Rows are points. Examples show where two turns around zero, p and q, send a point. Where does a point land after both, in the order given? Backwards means that the second turn is done in reverse. Each puzzle has new turns, and all numbers are rounded.

Turn p:
[ 1.39  1.71 -0.89] -> [ 1.23  1.71 -1.10]
[ 2.31 -1.58 -2.19] -> [ 3.42 -0.49  0.84]
[-0.91 -0.66  1.89] -> [-1.85 -0.31  1.15]
[-2.80  0.52  1.19] -> [-2.81 -0.92 -0.89]
Turn q:
[-0.90 -0.72 -1.78] -> [-1.30 -1.21 -1.15]
[-2.51  1.33 -2.49] -> [-3.41  0.43 -1.58]
[1.23 1.49 3.20] -> [1.95 2.33 2.18]
[ 2.21 -0.59  0.62] -> [ 2.36 -0.19 -0.15]
[-0.03 -1.52  0.45] -> [ 0.40 -1.36  0.70]
Where do these land?
q, then p: [-0.22 -3.17 -1.43] -> [ 1.05 -2.68  1.97]
p, then q: [ 0.21  0.81 -0.86] -> [ 0.16  0.19 -1.17]
p, then q: [1.34 3.04 2.41] -> [-2.10  3.51 -0.30]
q, then p backwards: [-1.33 -0.67 -0.12] -> [-1.04 -0.70  0.82]

Turn p:
[ 0.84 -1.24 -1.38 -0.69] -> [ 0.45 -1.99  0.63  0.22]
[-0.95  0.27  1.60 -2.55] -> [-1.57  0.16  0.07 -2.75]
[-0.35 -0.90  2.69  2.38] -> [-2.42  1.88 -0.28  2.09]
[-1.12  0.76 -1.67  0.74] -> [ 1.58 -0.09 -1.61  0.25]
[-2.40  1.56 -0.87  1.88] -> [ 1.28  1.45 -2.90  0.54]
[ 3.98 -0.45 -0.38 -1.76] -> [ 0.69 -1.42  4.08 -0.35]
Turn q:
[0.55 1.62 0.85 1.39] -> [ 1.48  1.22  0.52 -1.27]
[ 0.03 -0.06  3.69 -1.04] -> [-0.73 -1.43  2.44 -2.48]
[-1.19 -1.64 -2.91 -1.03] -> [-1.66 -0.22 -1.70  2.81]
[ 0.90  2.07 -1.55  2.44] -> [ 2.51  2.40 -1.18  0.08]
[-1.06  0.12 -1.80 -1.90] -> [-2.11  0.26 -1.75  0.65]
[ 2.66 -0.68  2.56  0.59] -> [ 2.21 -2.25  1.32 -1.66]
[-1.88 -1.44 -0.83 -0.44] -> [-1.68  0.02  0.36  1.88]
Where do these land?
p, then q: [-0.25  0.93  0.89  1.63] -> [ 0.76  1.77 -0.47 -0.66]
p, then q backwards: [ 1.21 -0.60  1.08 -0.16] -> [-1.35 -0.59  0.91  0.01]
p, then q backwards: [-5.88 -0.99  0.95 -0.74] -> [ 0.95  2.41 -2.89 -4.68]
q, then p: [ 1.91  1.04 -0.24 -0.92] -> [ 0.87 -2.00  0.61 -0.70]
q, then p: [ 2.67  0.65 -2.30 -0.66] -> [ 2.44 -2.52  0.55  0.81]
q, then p backwards: [ 0.33 -1.03 -0.38  0.85] -> [ 0.65 -0.26 -0.91  0.84]

Turn p:
[-0.13 -1.80  0.58 -0.07] -> [-1.01 -1.15  0.85  0.74]
[-1.14  1.02 -0.28  1.91] -> [ 0.14  1.50  1.20 -1.53]
[-2.47  1.88 -3.18  0.33] -> [-1.53  3.61 -1.27 -1.68]
[ 0.17  0.63  1.40 -3.60] -> [ 0.16 -2.49 -3.00 -0.33]
[ 3.13 -1.57  0.85  2.42] -> [ 2.03 -0.44  2.86  2.51]
[ 0.44 -0.16  0.63 -0.99] -> [ 0.20 -1.03 -0.64  0.29]
Turn q:
[-1.61 -0.71 -0.90  1.08] -> [-1.76  1.00 -0.68 -0.70]
[-0.84 -0.50  2.08 -2.82] -> [ 0.72 -2.32  1.66 -2.15]
[ 1.39  1.66 -0.44 -1.79] -> [ 1.98 -1.65 -0.98  0.69]
[2.37 1.46 2.35 1.32] -> [2.84 1.54 1.68 1.31]
[ 0.53 -2.34 -3.47  1.14] -> [-3.39 -0.05 -1.34  2.41]
[-1.84  0.42  0.38  1.07] -> [-0.39  1.47 -0.33 -1.56]
Where do these land?
q, then p: [ 0.98 -0.36 -1.77 -0.40] -> [-0.97  1.18  1.40  0.27]
q, then p: [ 0.29 -1.34  1.21  0.61] -> [ 0.49 -1.21  0.47 -1.34]
p, then q: [-2.19  0.31 -2.10 -2.92] -> [-1.69 -0.46 -3.58 -1.40]
q, then p: [-2.03  3.57 -1.93  0.38] -> [-0.09  2.96 -2.92  1.85]
q, then p: [ 0.36 -1.26  3.08  0.57] -> [ 1.62 -2.68  0.16 -1.31]
p, then q: [ 1.82 -0.09  3.00  0.26] -> [-0.75 -0.57  2.74  2.00]
q, then p backwards: [ 0.77 -0.81 -1.48  1.49] -> [ 0.29 -1.24 -1.93 -0.56]

Turn p:
[-0.73 -0.16 -2.16  1.14  1.89  1.68] -> [ 0.61  1.16 -1.55  1.68 -0.17  2.44]
[-1.19 -2.31 -0.37  1.86  1.78 -1.11] -> [-1.66  0.89 -0.05  1.90  2.50  1.15]
[-1.79  0.21 -2.07 -2.48  0.72 -1.54] -> [-2.08  1.90  1.45 -0.63 -1.95  1.52]
[-1.38 -2.21  0.81 -0.53  0.60  1.82] -> [-0.60 -1.44 -0.54 -0.81  1.39  2.46]
[-0.33  2.42  0.70  0.52  2.34 -0.87] -> [ 0.63  3.13 -0.97 -0.91  0.61 -0.81]
[ 1.36  2.14  1.51  0.51 -3.22  1.18] -> [ 3.21 -1.89  0.75 -0.87 -0.78 -2.21]
[ 1.60  1.41 -0.50  1.39 -3.69  0.33] -> [ 2.63 -1.77  1.41  1.40 -1.42 -2.10]
[ 2.45 -1.51  2.07 -2.42 -0.42 -1.49] -> [-2.75 -1.98 -0.50 -1.77 -0.19 -2.43]
Turn q:
[ 2.10 -2.52 -1.11  1.71  1.50 -0.34] -> [ 0.35 -1.39 -0.84 -0.39  2.75  2.61]
[-1.48 -0.09 -1.56 -2.13 -1.44  0.65] -> [ 0.69  0.58 -2.39  0.36 -1.51 -1.66]
[-1.48  2.26 -1.10 -1.91  0.44 -2.60] -> [-1.64  2.98 -0.60  2.37 -0.40 -1.18]
[2.10 1.23 1.10 2.47 2.33 1.64] -> [ 0.60 -1.51  3.06  0.58 -0.04  3.00]
[ 1.69  1.56 -0.63 -1.35 -2.65  1.48] -> [ 0.87 -2.36 -0.17  1.85 -1.23 -2.33]
[ 0.15  0.14  2.53  1.05 -3.19  1.35] -> [-0.30 -2.43  1.67 -2.10 -1.12 -2.26]
[ 0.74 -2.17  2.62  0.83  0.14  1.45] -> [ 1.67 -1.10  1.53 -2.75  0.97  0.27]
[-2.27 -0.72  0.39 -1.24  1.12 -2.16] -> [-0.67  3.33 -0.68 -0.78  0.71 -0.41]
[-1.56  0.30 -2.25  0.56  1.75 -1.47] -> [-1.56  1.90 -1.59  0.87 -0.13  1.94]
Where do these land?
q, then p: [-0.80  0.61  0.27 -0.18 -0.15 -0.03] -> [ 0.39  0.07  0.84 -0.31 -0.14 -0.40]
q, then p: [-2.95  0.45 -0.12 -1.57  0.51 -0.82] -> [ 1.69  1.55  1.50 -0.40 -1.92 -0.99]
p, then q: [-2.46  0.34 -1.70 -0.78  2.00  1.28] -> [ 1.59 -1.37  0.48  0.95 -3.13  0.01]
q, then p backwards: [ 0.93 -1.10  2.89  4.87  1.01  2.28] -> [-3.84 -1.56  1.42 -3.16 -2.92  1.64]
p, then q: [ 2.43  0.62 -0.58  0.42 -0.08 -1.26] -> [-2.70  0.02 -0.62  0.12  0.76 -0.33]
p, then q: [-0.87  2.05 -0.33  1.17 -1.14  2.35] -> [ 1.35 -2.66  0.93  1.28  1.35 -0.19]
p, then q: [ 0.01 -0.66 -2.13 -1.90 -0.04  0.59] -> [ 0.05 -1.25 -0.96 -1.40 -1.77 -1.17]
q, then p: [ 3.13 -1.82 -1.41 -0.03 -2.48 -3.16] -> [-3.17  2.90 -0.88  2.09  1.75  2.14]
q, then p backwards: [ 0.58 -0.47  3.11 -2.01  0.37 -1.24] -> [-1.12  1.80  1.96  1.57 -0.70 -2.16]
